Each row is a point. The ring and each string are closed loops that go straight from each point to the next, and from the last back to the first. Before rounding, they use only three directions, however many columns there are. How many times does the string pass through the ring? Passing back the other way cancels.

Ring:
[[ 44  27  18 -53]
 [ 52  26 -32 -12]
 [ 27  32 -31  14]
 [-17  33  -5  32]
 [-51 -28  16  20]
 [-30 -53  28 -22]
 [  8 -11  35 -49]]
String, 29 rows:
[[  65    3  -21  -44]
 [  78   57    8  -65]
 [  55   66   29  -59]
 [  22   35   23  -33]
 [  10   -7    3  -18]
 [  13  -38   -1  -28]
 [  11  -43   32  -61]
 [  -6  -31   49  -58]
 [ -14  -11   48  -41]
 [  -5   10   26  -19]
 [ -10  -27   14  -17]
 [ -31 -104    9  -21]
 [ -41 -111   20  -26]
 [ -42  -78   42  -33]
 [ -23  -11   47  -31]
 [  -3   16   26  -19]
 [  -2  -31   11  -24]
 [   3  -53   18  -44]
 [  20   -3   51  -74]
 [  34   53   59  -73]
 [  33   52   38  -52]
 [  16   10    8  -22]
 [  38  -14  -11  -34]
 [  72   17  -14  -52]
 [  86   39  -16  -55]
 [  73   56   -7  -45]
 [  43   52    6  -30]
 [  17   -6   -7  -14]
 [  41  -12  -21  -25]]
Times through: 5

Ring, 9 rows:
[[ -2  20  19  25   6  -9 -13 -16]
 [-23  66   8  23   6 -33 -16 -16]
 [-25  71  -6  19   0 -33  -7 -11]
 [-12  42 -25  11 -11 -15   9   2]
 [ 13 -13 -34   5 -21  13  22  18]
 [ 36 -64 -31   2 -24  38  27  28]
 [ 44 -81 -20   6 -21  47  24  25]
 [ 39 -71  -4  13 -13  42  16  11]
 [ 16 -20  15  23   0  15  -2  -9]]
String, 19 rows:
[[ 12  -9  25  29   6  14  -5 -25]
 [ 26 -41  19  23   0  25  -1  -7]
 [ 26 -43   1  12  -8  15  -2  18]
 [ 26 -43   1  11  -8  15  -2  19]
 [ 26 -43  18  20   0  19  -6   2]
 [  6   5  30  31  10   6 -10 -28]
 [-11  43  23  32  11 -11 -10 -35]
 [-12  44  11  26   5 -15  -7 -23]
 [-36  96  18  30  13 -44 -22 -33]
 [-46 118  11  27  12 -60 -25 -27]
 [ -8  31  -4  13  -3 -25 -12  10]
 [ -1  16  -8  14  -6  -8  -1   4]
 [ -9  37  -8  17  -4 -13   2  -7]
 [-43 111  -5  24   4 -46  -7 -29]
 [-44 112   4  25   8 -55 -19 -24]
 [-27  73  11  22   8 -43 -23 -12]
 [  2  11   3  16  -2  -9  -8   4]
 [  1  14   2  20  -2  -2   0  -8]
 [ -3  24  16  28   5   0  -3 -28]]
Times through: 2
String, 25 rows:
[[ -16   53  -20   16   -8  -15   10  -10]
 [   6    1  -14   11  -10    1    6    9]
 [   0   17  -21   13  -12    3   15   -2]
 [   5    7  -45    5  -24   13   33    9]
 [  21  -30  -49    0  -29   29   39   22]
 [  22  -32  -32    6  -21   28   28   14]
 [  23  -35  -21    8  -17   24   18   15]
 [  36  -67  -19    2  -19   28   12   36]
 [  55 -107  -25    1  -26   57   28   36]
 [  39  -73  -13    5  -17   33   12   31]
 [  18  -25   -8   13  -10   15    8    9]
 [  31  -54   -5   10  -12   24    6   21]
 [  40  -75    4   12  -10   34    3   21]
 [  28  -43   21   29    2   39    8  -24]
 [  12   -9   18   27    3   17    1  -23]
 [   7    2    4   20   -2    6    2   -9]
 [  -6   30   20   30    8   -5   -8  -29]
 [ -21   63   32   35   16  -24  -21  -40]
 [  -8   34    6   23    2   -9   -3  -18]
 [ -26   75   14   29    9  -30  -13  -32]
 [ -47  121   20   32   16  -59  -27  -37]
 [ -28   76    5   20    5  -44  -20   -9]
 [  -1   16   -5   12   -5  -14   -7   11]
 [ -33   88  -11   17   -1  -45  -10   -8]
 [ -43  112  -20   21   -2  -40    6  -29]]
Times through: 1

Ring:
[[  6  -3 -40 -19 -20  -3 -56  48  40]
 [ 17   6 -16 -30   3   7 -59  28  50]
 [ 20  13  16 -27  25  20 -39  -2  43]
 [ 13  10  40  -8  38  30   2 -28  17]
 [  4  -1  43  14  39  30  33 -36  -8]
 [-11 -20  28  39  27  23  60 -27 -36]
 [-24 -32   0  54   2  11  66  -4 -50]
 [-35 -34 -38  52 -35  -2  48  31 -46]
 [-32 -26 -59  33 -53  -9  12  54 -23]
 [-18 -16 -61   9 -47  -9 -24  61   7]]
String:
[[  9 -26 -61  -9 -19 -17 -60  65  35]
 [  3 -23 -24   8   2  -1 -15  27   9]
 [  1 -34 -47  12  -9 -12 -24  47   9]
 [-19 -38 -66  27 -40 -17  -7  62 -11]
 [-55 -37 -83  56 -84 -16  36  71 -50]
 [-63 -23 -57  62 -80  -1  64  46 -65]
 [-30 -18 -24  37 -30   7  38  21 -33]
 [ -8 -26 -15  26   1   4  16  15 -14]
 [ -7 -51 -16  47  16  -3  39  12 -34]
 [-25 -53  -8  70   8   3  80  -1 -65]
 [-44 -28   0  69 -18  16  96  -8 -74]
 [-42  -8  -1  49 -29  20  72  -3 -53]
 [-15 -16  -7  26  -5  11  27   7 -19]
 [ -4 -34  -8  32  14   4  25   7 -19]
 [-16 -59 -13  66  15  -2  66   5 -56]
 [-45 -44 -25  76 -28   3  88  13 -76]
 [-55 -25 -33  65 -54   6  77  23 -68]
 [-60 -31 -54  68 -70  -3  71  41 -70]
 [-38 -46 -68  54 -53 -16  32  58 -44]
 [-24 -41 -68  35 -43 -17   3  62 -20]
 [-43 -26 -96  30 -90 -21  -7  88 -19]
 [-39  -4 -69  15 -80  -6 -10  67  -7]
 [-24   0 -37   9 -45   5  -6  39   0]
 [ -1 -14 -25   4  -8   2 -17  29  11]
 [ 20 -21 -52 -21  -5 -14 -74  59  49]
 [ 14  -4 -56 -32 -23 -11 -85  65  58]
 [  7   7 -53 -36 -34  -6 -83  63  58]
 [-14  13 -32 -11 -40   8 -30  38  22]
 [ -1  -9 -22  -1  -9   4 -21  27  16]
 [ 16 -23 -30  -7   8  -5 -44  36  31]
 [  9 -14 -61 -20 -26 -14 -73  68  46]]
Times through: 4

Ring, 10 rows:
[[  1   6  -8   4 -40  58 -10 -37  32  31  15]
 [  0  27 -16  10 -21  56 -24 -45  58  16  13]
 [ -4  54 -18   2  15  26 -39 -33  75 -22 -10]
 [ -4  57 -11  -6  30   1 -33 -16  63 -41 -28]
 [  5  40  14 -13  37 -31   1   9  18 -54 -50]
 [ 13  15  33 -14  26 -41  33  22 -23 -47 -55]
 [ 16 -14  44 -18  -1 -35  56  30 -59 -24 -50]
 [ 12 -31  41 -25 -27 -18  55  29 -70   1 -39]
 [  6 -36  29 -28 -47   6  41  20 -62  23 -24]
 [  2 -27  12 -19 -56  35  19  -3 -28  38  -3]]
String, 25 rows:
[[ 13  -8  26  -3 -17   5  36  -2 -23   0 -21]
 [ 25 -26  39  15 -30  13  64 -10 -41  13 -10]
 [ 11 -11  22  -4 -26  14  32  -5 -21   9 -15]
 [ -6 -19   8 -37 -46  19   6  12 -30  25 -19]
 [-18 -34  -6 -55 -79  43 -13  14 -34  57  -6]
 [-14 -25 -12 -35 -78  62 -16  -9  -9  62  10]
 [ -9   1  -8 -25 -40  37 -17  -9  10  25  -5]
 [  3   8   3  -3 -21  28   2 -18  15   8  -7]
 [ 16  12   9  26 -16  39  18 -40  27   8   7]
 [-11  21 -12 -26 -17  24 -29  -8  29   2 -16]
 [-16  42 -30 -18 -11  42 -57 -28  70   2  -3]
 [-11  72 -42  10  11  56 -72 -59 121 -11  11]
 [ -5  76 -31  17  28  39 -58 -54 115 -28   1]
 [-22  75 -36 -30  30   9 -80 -14  92 -40 -29]
 [-11  41 -11 -29  14  -2 -36   2  39 -28 -34]
 [-18  70 -19 -38  45 -23 -59   9  63 -60 -52]
 [ -1  69   1 -13  63 -38 -25   4  53 -77 -56]
 [ 17  38  23  12  40 -25  22  -7  19 -54 -40]
 [  5  15  14 -11   2  -4  10   1   2 -19 -30]
 [ -2  18  16 -37  15 -33   3  29 -14 -38 -55]
 [  6   9  22 -18   5 -19  20  14 -17 -25 -41]
 [ 29  -2  44  21   7 -14  65  -6 -27 -24 -28]
 [ 28 -28  65 -10   2 -52  89  38 -89 -30 -58]
 [  5 -33  44 -52 -20 -45  51  58 -92 -12 -63]
 [ -4  -8  16 -42 -20 -11  10  27 -34  -4 -40]]
Times through: 0
String, 27 rows:
[[  6 -57  40 -44 -59  -7  57  40 -98  29 -35]
 [ -9 -44  27 -71 -51 -19  27  58 -89  18 -50]
 [ -3  -9  15 -38 -24  -5  11  23 -32   1 -35]
 [ 14  -9  27  -1 -17   5  38  -2 -24   0 -20]
 [ 19 -38  43  -6 -37   1  66  11 -66  15 -22]
 [ 16 -46  42 -14 -50   6  65  15 -75  26 -20]
 [ 15 -15  26   1 -28  14  40  -7 -27  11 -13]
 [ -5  -3   6 -33 -27   9   0  11 -14   7 -25]
 [-15 -32  -2 -51 -72  37  -7  14 -35  50  -9]
 [-17 -25 -14 -42 -78  59 -21  -4 -11  61   7]
 [-14   3 -11 -35 -38  32 -25  -2  10  21 -11]
 [ 10   8   7  10 -20  33  11 -28  18   9  -1]
 [ 18  15   6  38 -19  53  16 -55  41  14  19]
 [  1  39 -29  30 -24  83 -38 -73  94  25  35]
 [ -2  51 -34  30 -14  81 -49 -75 108  16  33]
 [ 18  25   6  38  -4  42  12 -52  48  -1  11]
 [  4  14   7  -6  -8  14   3 -11  13  -6 -17]
 [-11  33 -20 -15 -12  36 -40 -23  53   2  -6]
 [-10  42 -33   4 -20  66 -53 -52  86  16  18]
 [  5  32 -23  37 -30  88 -27 -78  87  31  40]
 [ 19  11   6  39 -24  57  18 -57  38  20  22]
 [  5   7   5  -2 -22  28   5 -18  12   9  -7]
 [-16  -6 -13 -39 -53  42 -26  -2   4  36  -5]
 [-15 -35  -7 -45 -83  55 -10   3 -27  64   4]
 [-12 -18   3 -47 -49  19  -4  17 -29  27 -21]
 [ 13  -5  22   3 -20  15  32 -11 -13   4 -13]
 [ 17 -37  37  -5 -44  12  58   4 -57  23 -15]]
Times through: 0

Ring, 10 rows:
[[ 20 -16 -40   2 -18  16 -14  20   2 -24  23  44   6  39]
 [ 26 -13 -42  -6 -20  21  -8  21   7 -21  40  56   8  40]
 [ 26  -3 -26  -8 -18  13   5  12  10 -13  42  47   7  27]
 [ 27  -2  -8  11 -18   0  10   3  -1 -12  27  26   5  17]
 [ 27  -4  19  47 -18 -21  12 -11 -23 -15  -6 -13   2   4]
 [ 10   4  37  51 -10 -37  15 -21 -21 -11 -32 -45  -1 -13]
 [-19  25  39  12   5 -40  22 -23  12   1 -33 -51  -2 -27]
 [-43  40  24 -37  17 -31  24 -16  48  10 -19 -36  -1 -30]
 [-39  33   4 -45  14 -18  15  -5  51   5  -8 -15   0 -16]
 [ -4  -1 -26 -13  -6   4  -8  12  18 -16   6  20   4  21]]
String:
[[  36  -18   34   93  -24  -35    4  -19  -55  -25  -38  -43    0    3]
 [  14   -2   19   43  -13  -24    7  -11  -18  -15  -20  -24    1    1]
 [  -3   14   14    4   -3  -21   15  -10   11   -5   -7  -15    1   -7]
 [ -27   38   39  -15   11  -38   32  -23   32   11  -18  -43   -1  -34]
 [ -33   39   55    1   14  -51   33  -32   24   10  -41  -69   -4  -44]
 [ -34   35   52    6   13  -51   27  -30   20    7  -47  -70   -4  -41]
 [ -21   20   38   20    5  -42   16  -22    7   -3  -44  -57   -3  -25]
 [ -10   12   16    9   -1  -25   10  -10    9   -7  -21  -26    0   -8]
 [ -26   29    7  -34    8  -17   18   -7   41    4    0  -10    1  -14]
 [ -51   49    9  -72   22  -19   26   -8   73   16    2  -13    0  -27]
 [ -85   70    6 -117   39  -20   30   -7  110   28    1  -17   -1  -40]
 [ -30   16   -4  -21    7  -15    0    0   31   -7  -20  -15    0   -3]
 [  -7    1  -10    2   -5   -9   -5    3   10  -15  -11   -2    2   11]
 [  -2    5   -9   -4   -6   -6    2    3   14  -12    2    6    3   10]
 [ -17   20  -18  -45    3    1    9    7   44   -1   20   21    4    5]
 [   3   -8  -46  -20  -11   18  -16   23   20  -21   20   43    6   36]
 [   6   -7  -47  -25  -12   21  -13   23   22  -19   31   51    7   36]
 [  40  -39  -60   26  -31   29  -31   31  -21  -40   26   62    8   63]
 [  49  -43  -49   45  -35   23  -29   26  -35  -41   19   52    8   60]
 [  32  -22  -30   26  -24   10  -13   15  -16  -28   16   34    6   38]
 [  12    0  -21   -7  -12    6    2    9   12  -13   24   30    5   21]
 [   9    9  -32  -38   -9   16    7   15   33   -6   48   53    7   22]
 [  20    7  -45  -48  -14   28    9   21   37   -6   72   77   10   32]
 [  34   -2  -41  -27  -21   27    8   20   20  -10   71   77   10   36]
 [  45  -22  -16   42  -28    4   -3    7  -27  -25   20   29    6   32]
 [  41  -17   -8   41  -26   -1    1    3  -25  -22   16   20    5   25]
 [  21   -5    0   27  -16   -9    4   -1  -11  -16    3    5    3   13]
 [   0   18    2  -17   -3   -9   19   -3   25   -1   19    9    3   -2]
 [  21    8   22   26  -13  -21   22  -14   -7   -6    5   -9    2   -4]
 [  54  -26   45  121  -32  -40    7  -24  -76  -29  -40  -48    0    4]]
Times through: 5

Ring, 6 rows:
[[ 13  -6 -13  23  31   1  65 -10  40  38  41 -41   3  22]
 [ 28 -13  -4 -46   5 -20  41 -12  30  39  31 -10 -15   4]
 [ 28 -29  -3 -79  -3 -16  24   2   1  26   9   7 -37  -4]
 [  4 -64 -16 -66  20  17  15  36 -55   2 -28   1 -67   3]
 [ 14 -21  -7 -11  -7  42  39  42 -22 -18  -3 -14 -43   9]
 [ 22  14  -3  35  -8  36  65  21  28  -4  34 -34  -7  18]]
String:
[[  39    9    3  -37  -14  -18   47  -14   50   33   44  -10   -4    2]
 [  32    0   -4  -30   10  -32   52  -30   58   55   50  -19    5    8]
 [  13  -29  -16  -24   44  -28   50  -25   32   60   33  -28   -6   15]
 [  11  -32  -14  -24   29   -5   43    0    7   33   16  -22  -23   12]
 [  29   -7   -2  -35   -6   -4   42    1   24   22   27  -10  -18    4]
 [  48   10    9  -72  -33  -27   35  -14   47   31   40    8  -12   -8]
 [  44  -11    6 -100  -25  -33   21  -10   24   33   24   18  -29  -12]
 [  13  -59  -13  -91   24  -20   15    4  -25   34   -9    6  -52   -2]
 [   4  -68  -18  -76   34   -5   16   16  -41   25  -19    0  -58    3]
 [  12  -42  -12  -47   15    8   29   20  -21   13   -4   -7  -44    5]
 [  26  -25   -1  -63  -19   16   23   30  -19   -5   -4    7  -49   -3]
 [   9  -55  -11  -66    3   28   14   46  -58  -13  -30    5  -70    0]
 [ -11  -81  -24  -47   37   38   16   53  -81  -11  -45   -8  -78   10]
 [  -6  -63  -22  -27   37   30   29   38  -52    1  -24  -18  -58   14]
 [  16  -24   -8  -25    4   18   39   22   -7    5    7  -14  -34    8]
 [  27   -7    0  -30  -22   25   37   29   -2   -9   10   -5  -35    3]
 [   5  -49  -11  -39    1   47   22   58  -60  -27  -30   -3  -69    5]
 [ -11  -80  -24  -46   37   37   17   52  -79   -9  -43   -9  -77   10]
 [   0  -58  -18  -41   30   19   27   30  -43    8  -18  -12  -55   10]
 [  12  -41  -11  -46   11   13   28   24  -24    7   -6   -7  -47    5]
 [  27  -32   -1  -82  -18    7   17   26  -23    0   -7   13  -54   -7]
 [  27  -49   -3 -121  -12  -13    2   18  -33   13  -16   26  -64  -14]
 [  20  -55   -9 -107   12  -25   10    3  -22   33   -8   14  -53   -7]
 [  14  -41  -12  -54   23  -11   31    2   -5   32    6   -8  -35    5]
 [  23  -18   -6  -37    4   -2   39    5   12   22   19  -11  -25    5]
 [  21  -16   -6  -28    3    5   42    9   11   17   18  -14  -24    7]]
Times through: 5
String, 31 rows:
[[   4  -44  -16  -22   24   22   36   27  -27    6   -7  -18  -44   12]
 [  22  -17   -4  -30   -8   18   37   23   -3    1    9   -9  -34    5]
 [  22  -24   -3  -46  -15   25   28   35  -21  -10   -4    0  -48    1]
 [  17  -28   -8  -36    2   17   34   24  -14    4    2   -9  -40    6]
 [  -8  -76  -24  -48   42   22   20   36  -63    6  -32  -10  -67   10]
 [ -20 -103  -31  -61   57   28    9   49  -96    1  -55   -7  -86   10]
 [  -8  -84  -22  -65   30   35    9   55  -88  -12  -50    1  -85    5]
 [  24  -21   -1  -45  -20   28   28   37  -21  -14   -4    1  -48    0]
 [  20  -20   -5  -30   -7   23   36   28  -10   -3    4   -8  -38    5]
 [   2  -44  -17  -18   27   24   37   28  -28    6   -7  -20  -44   13]
 [  17  -18   -7  -17    1   21   42   23   -3    3   10  -16  -31    9]
 [  33   18    6    2  -39   41   50   35   16  -23   23  -14  -22    6]
 [  39   41   11   30  -52   50   63   35   37  -30   39  -22   -7   10]
 [  33   19    4    4  -28   26   55   19   31   -5   34  -19  -11    9]
 [  10  -20  -13    5   20   18   52   14    6   15   17  -30  -21   17]
 [   3  -18  -19   38   40   20   65    6   18   24   27  -47   -7   27]
 [   0   -9  -22   67   54   15   80   -7   39   38   43  -63   11   35]
 [  15   11  -12   54   28    7   79  -13   59   37   56  -53   19   28]
 [  27   13   -3   15    0    6   64   -4   48   24   46  -31    4   15]
 [  28   19   -3   23    3    2   69  -11   60   30   54  -36   12   17]
 [   6   -5  -20   55   56   -6   81  -25   58   56   55  -61   21   32]
 [   2  -23  -21   30   53    1   66   -9   27   44   33  -48   -1   27]
 [  -2  -21  -24   50   63    3   74  -13   34   48   38  -59    7   33]
 [  12   13  -13   69   34   11   85  -13   62   37   59  -60   23   31]
 [  27   22   -2   35   -4   18   70    3   51   14   49  -37    7   19]
 [  31   13    2   -1  -19   18   54   13   32    4   34  -19  -11    9]
 [  11  -23  -13   -1   20   17   49   15    2   14   14  -27  -24   15]
 [   7  -13  -13   32   17   37   59   25    4    1   17  -38  -19   22]
 [  24   16    1   32  -26   55   59   42   11  -28   22  -27  -20   15]
 [  23    5    1   11  -30   57   48   50   -7  -35    9  -17  -34   10]
 [   2  -40  -14   -8   12   48   36   49  -43  -19  -16  -19  -53   13]]
Times through: 2

Ring, 6 rows:
[[-36 -32 -13  -8  27   5  44 -19  19 -16   2  44  -5   1]
 [-36 -36 -21  -1 -21  29  20  24 -11 -45  41   6  -3  -2]
 [-25  -4 -21  -9 -24   6 -12  31 -24 -38  34 -42  12   7]
 [ -1  37 -11 -23   1 -33 -34  -2 -12  -7  -8 -56  23  19]
 [ 12  29   3 -25  20 -30 -14 -47  18  10 -35   3  10  17]
 [-16  -7  -3 -17  44 -17  32 -49  32   6 -30  47   0   8]]
String (31 x 14):
[[ -16  -14  -11   -9  -10   11    6   -3    0  -26   14    7    1    5]
 [ -39    0  -21  -15   22  -21   12   11   -8  -17    8  -28   15   10]
 [ -41   10  -23  -18   28  -32    7   15  -12  -14    5  -45   21   12]
 [ -23    6  -15  -16   13  -18    2   -1   -3  -14    2  -21   13   11]
 [ -38   34  -26  -24   33  -54  -11   22  -21   -7   -1  -82   33   19]
 [ -27   52  -25  -28   18  -60  -37   31  -33   -9    1 -113   40   23]
 [  -2   43  -15  -23  -13  -32  -47   15  -26  -16    5  -81   27   19]
 [  18    8   -4  -11  -50   19  -37   -3  -11  -31   17  -15    3    9]
 [   1   -2   -6  -11  -21   10  -11  -11    0  -23    8    3    1    7]
 [ -11   43  -11  -29   35  -55  -19  -15   -2    8  -26  -52   27   21]
 [ -11   81  -12  -42   68 -102  -33  -22   -4   32  -54  -93   46   33]
 [  17   65   -3  -33   14  -58  -51  -24   -5   12  -34  -66   30   26]
 [  30   19    2  -15  -46   11  -45  -18   -5  -21    3  -13    4   12]
 [  12   -4   -2   -9  -40   23  -20  -12   -1  -29   13    8   -3    6]
 [  -9   15  -10  -18    5  -18  -11  -10   -2  -11   -5  -21   13   13]
 [ -24   50  -18  -31   45  -70  -19    0  -11    9  -23  -78   36   24]
 [ -25   60  -24  -31   30  -72  -37   22  -29    0  -10 -114   43   26]
 [  -6   14  -18  -11  -48    6  -42   37  -35  -41   37  -68   16   11]
 [   3  -23  -11    0  -75   52  -24   24  -21  -57   51   -6   -6   -1]
 [  -4  -19   -9   -5  -37   31   -5    0   -4  -37   26   12   -5    2]
 [ -46    7  -25  -18   32  -33   11   18  -12  -14    7  -45   21   12]
 [ -54  -18  -29   -8   11   -5   22   33  -17  -33   31  -30   12    5]
 [ -59  -38  -29   -2    4   14   36   35  -14  -42   41   -7    3   -1]
 [ -51  -70  -25    9  -29   57   45   32   -7  -60   60   37  -15  -11]
 [ -16  -66  -11    9  -58   75   25    8    1  -60   53   61  -24  -11]
 [ -17  -29  -10   -4  -18   27   15   -4    4  -32   21   28   -7    0]
 [ -38  -16  -17  -11   24   -7   28   -3    5  -17    6    8    5    5]
 [ -54  -19  -22  -12   43  -18   42    2    6  -14    4    4    8    5]
 [ -62  -42  -26   -4   29    6   54   13    3  -29   23   20    0   -1]
 [ -43  -70  -21    9  -32   60   43   23   -3  -58   56   47  -18  -11]
 [ -12  -43  -10    3  -47   53   11    6   -2  -49   41   35  -14   -5]]
Times through: 5
String (28 x 14):
[[ -13  -41   -3   -4   -2   32   35  -33   26  -22    5   73  -17   -2]
 [  -1  -48   -2    2  -41   58   19  -20   15  -40   26   70  -22   -6]
 [ -33  -60  -10    2   -2   43   53  -16   21  -34   22   77  -20   -8]
 [ -66  -44  -23   -6   49   -2   68   -2   15  -19   10   37   -1   -1]
 [ -56  -20  -23  -12   43  -18   43    4    5  -15    5    2    9    5]
 [ -63  -25  -28   -9   37  -12   44   18   -3  -23   17   -6    9    4]
 [ -41   -3  -20  -15   30  -22   20    4   -2  -14    4  -17   13    9]
 [ -16  -29  -13   -2  -33   34    6    8   -5  -41   33   15   -6    0]
 [ -13  -40  -14    4  -60   55    0   23  -14  -57   53   14  -11   -4]
 [ -31  -30  -25    1  -53   38   -5   50  -32  -61   62  -30    2   -1]
 [ -49    8  -34  -13   -4  -20  -10   57  -39  -37   39  -86   26   11]
 [ -33   17  -23  -19   15  -31   -7   20  -18  -17    9  -58   23   14]
 [ -10   -1  -12  -11  -20    7  -11    6   -9  -28   17  -16    6    7]
 [   4   -8   -8   -7  -47   27  -21    5  -11  -38   27   -5   -1    5]
 [  -2   38  -15  -21  -18  -26  -45   18  -27  -19    9  -78   25   18]
 [ -13   78  -19  -37   37  -87  -49    9  -25   12  -26 -121   48   31]
 [ -18   51  -15  -31   45  -68  -20  -10   -6   12  -29  -67   33   24]
 [ -14   16  -11  -20   20  -27   -4  -14    2   -5  -12  -20   15   14]
 [  14   -2   -1  -10  -34   20  -19  -19    3  -24    7   14   -3    6]
 [  36   23    8  -19  -28    2  -38  -42   11   -7  -17    8    2   13]
 [  23   57    7  -35   40  -59  -28  -63   23   30  -60  -14   20   25]
 [   0   48    0  -34   63  -68   -6  -57   25   32  -60  -13   22   24]
 [  -8   18   -4  -23   35  -33    3  -37   17    8  -30    3   11   15]
 [ -10   35    0  -33   81  -67   16  -66   36   36  -65   11   18   21]
 [ -21   35   -1  -35  107  -81   32  -75   45   46  -78   20   19   22]
 [ -30   20  -10  -27   75  -58   26  -39   23   21  -43    0   18   17]
 [  -6  -15   -4  -10   -1   11   13  -28   16  -16   -2   36   -5    4]
 [  -5  -34    0   -5   -7   30   26  -37   26  -20    1   69  -16   -1]]
Times through: 4
